Each row is a point. Each copy is the shape, with its points in the same order, stretched, turned, moved and blurred by noise. Is it also mirrored, or only turned?

Shape (5 x 2):
[[ 13  -2]
 [-53  16]
 [-22  15]
 [-35   2]
 [ 38 -49]]
Copy 1 (5 x 2):
[[  4   8]
 [-63   9]
 [-39   4]
 [-38  21]
 [ 39  41]]
Copy 1 is: mirrored
Copy 2 (5 x 2):
[[ 11 -17]
 [-40  23]
 [-13  12]
 [-28   4]
 [ 12 -67]]
Copy 2 is: only turned
Copy 3 (5 x 2):
[[  1  -4]
 [-56  36]
 [-27  25]
 [-43  14]
 [  7 -57]]
Copy 3 is: only turned

Shape (6 x 3):
[[ -5 -48 -51]
 [ 10   8  43]
 [-37  28 -32]
 [ 19   8  44]
 [-17   3  11]
 [ 34  56  -6]]
Copy 1 (6 x 3):
[[-81  27  23]
 [ 28 -11  19]
 [-39 -35 -35]
 [ 33   1  21]
 [-14 -22   9]
 [ 31  11 -41]]
Copy 1 is: mirrored
Copy 2 (6 x 3):
[[  9 -67 -24]
 [ 25  26  32]
 [ 28  15 -48]
 [ 14  23  39]
 [ 33   4  -1]
 [-29  48 -10]]
Copy 2 is: mirrored

Shape (10 x 4):
[[-12 -16  12  28]
 [ 34 -18 -21 -21]
 [-22 -37 -64  34]
 [  3  19   6 -20]
 [-35 -18   6   1]
 [  1 -28  25  15]
 [-16  67  32 -26]
 [-11 -12 -42   1]
 [ -9 -18  27 -13]
 [ 66 -59   7   3]]
Copy 1 (10 x 4):
[[ 43  21  17  32]
 [  0 -35  19 -28]
 [ 41 -68  13  68]
 [-14  24  -8  -7]
 [ 41   1 -27  29]
 [ 51  21  18  -1]
 [-46  78 -24   8]
 [  6 -45  -1  37]
 [ 36  23 -20  -8]
 [ 50 -26  55 -51]]
Copy 1 is: mirrored
Copy 2 (10 x 4):
[[  1 -25  -2  37]
 [  7  23 -49   6]
 [ 79  13 -21  47]
 [ -7   8  -5 -10]
 [ 10 -35  -4  15]
 [-16 -28 -21  38]
 [-39  -8  37 -31]
 [ 52  18 -27  13]
 [-17 -37 -17  12]
 [-19  17 -70  55]]
Copy 2 is: mirrored
